Rows are points. Examples show where two turns around zero, p and q, send a point. Write where each new point lands after one turn and then the other. Backwards means that the second turn is done in reverse. Each puzzle has new turns, and all numbers are rounded.
(in the rows, 100 means zero)

Turn p:
[130, 100] -> [128,  89]
[117,  82] -> [109,  77]
[ 54, 118] -> [ 64, 134]
Turn q:
[119,  80] -> [111,  75]
[ 93, 135] -> [105, 135]
[ 75, 126] -> [ 85, 133]
[113,  59] -> [99, 57]
Where do these land?
q, then p backwards: [116, 132] -> [115, 133]
p, then q: [118, 102] -> [115,  90]
p, then q: [66, 66] -> [52, 97]

Turn p:
[ 90,  87, 100] -> [92, 86, 97]
[ 77, 124,  59] -> [ 91, 120,  52]
[158, 107, 106] -> [151, 113, 126]
[105, 101, 132] -> [ 93, 103, 132]
[ 74,  87, 105] -> [75, 85, 96]
[96, 95, 98] -> [97, 95, 97]
Turn q:
[86, 71, 92] -> [ 77,  76, 100]
[ 98, 176, 112] -> [123, 173,  94]
[98, 97, 90] -> [96, 96, 91]
[ 96,  92, 112] -> [ 96,  96, 114]
[112,  87,  88] -> [106,  82,  90]
[110,  78, 107] -> [104,  78, 111]
Where do these land?
p, then q: [104, 117,  77] -> [112, 108,  75]
q, then p: [77, 76, 91] -> [74, 80, 89]
q, then p: [145, 116, 124] -> [141, 111, 133]
p, then q: [78, 56, 97] -> [ 70,  61, 105]
q, then p backwards: [112, 113, 108] -> [118, 108,  98]
q, then p: [ 83, 122, 104] -> [ 89, 126,  95]

Turn p:
[122, 127, 115,  78] -> [124, 127, 108,  76]
[ 74,  50, 134, 114] -> [ 88,  39, 125,  99]
[129, 119,  64,  81] -> [121, 133,  64, 103]
[ 91, 125,  77,  87] -> [ 85, 127,  80,  92]
[ 85,  79, 110, 140] -> [ 83,  74, 123, 130]
Turn q:
[110, 111, 113,  63] -> [ 98, 122, 111,  66]
[142, 136, 104, 152] -> [135, 129, 125, 156]
[ 92,  85, 100,  88] -> [95, 87, 95, 85]
[131, 102,  86, 114] -> [134, 107,  99, 112]
[124,  91, 136,  75] -> [109, 101, 138,  68]
[42, 88, 74, 95] -> [ 58,  78,  56, 100]
[ 60,  87,  87, 114] -> [ 72,  76,  76, 114]
Where do these land?
q, then p: [134,  73,  59, 101] -> [145, 105,  68, 122]
p, then q backwards: [ 40, 128, 123, 132] -> [ 58, 122, 160,  93]
q, then p: [119,  85, 116, 101] -> [122,  88, 111,  91]
q, then p: [88, 87, 83, 85] -> [96, 96, 72, 97]
p, then q backwards: [132, 139, 102,  69] -> [139, 126,  84,  67]
q, then p: [112,  63,  98,  94] -> [127,  76,  84,  95]
p, then q: [ 75, 125, 119, 117] -> [ 61, 104, 120, 100]

Turn p:
[108,  92, 105, 114,  99,  60] -> [111, 101,  96, 126,  97,  67]
[ 24, 106, 104, 112, 113, 118] -> [ 25, 104, 104, 117,  95, 124]
[109,  80,  85,  90,  90,  77] -> [110,  83,  82,  96,  94,  74]
[112,  80, 101,  96,  90, 118] -> [114,  77,  98,  93,  96, 114]
[111, 114, 113,  80, 101, 108] -> [108, 107, 120,  79,  99, 101]
[110, 115,  99,  87, 107,  95] -> [105, 113, 106,  86, 107,  91]
[110, 110,  90,  99,  81, 117] -> [112, 108,  90,  86,  88, 118]
[105,  90, 106, 113,  88, 113] -> [110,  91,  99, 110,  92, 117]
[111, 113,  99, 109, 132,  94] -> [103, 116, 106, 107, 132,  94]
Turn q:
[ 78,  99,  71, 108,  92,  88] -> [ 76, 101,  82, 116,  80, 106]
[129,  88,  92,  92, 133, 106] -> [113,  81,  80,  90, 135, 101]
[ 79, 106, 101, 107, 113, 101] -> [ 82, 106, 108, 111, 108, 111]
[104, 114, 116,  84,  90,  86] -> [ 97, 111, 111,  85,  97,  77]
[119,  62, 101,  89, 133,  97] -> [103,  56,  91,  85, 127, 104]
[104, 116, 120, 111,  86, 106] -> [116, 117, 120, 107,  95,  93]
[116, 111, 121, 105,  72,  91] -> [120, 110, 116, 100,  84,  74]
[ 71, 103,  79, 104,  79, 125] -> [ 93, 118,  93, 106,  72, 134]
Where do these land?
q, then p: [100,  85,  82, 114,  78,  78] -> [106,  91,  73, 116,  76,  96]
q, then p: [103, 105, 112,  97,  99, 130] -> [115, 106, 118,  84, 108, 114]
p, then q: [132, 101,  98,  90,  93, 119] -> [124,  97,  89,  74, 112,  97]
p, then q backwards: [105,  82,  62, 103,  89, 103] -> [120,  87,  65,  91, 105, 100]
p, then q: [108,  81,  91, 134,  96,  78] -> [110,  87,  79, 137,  98,  94]
q, then p backwards: [ 79, 108, 117,  96, 120, 101] -> [ 86, 110, 113,  96, 125, 111]
q, then p: [104,  96,  93, 100,  75, 103] -> [115, 102,  90,  93,  82, 100]
q, then p: [ 83, 108, 133,  77, 129,  91] -> [ 68,  95, 139,  98, 112,  87]
p, then q backwards: [ 86, 134, 113,  89, 121,  97] -> [ 78, 131, 122,  87, 106,  97]
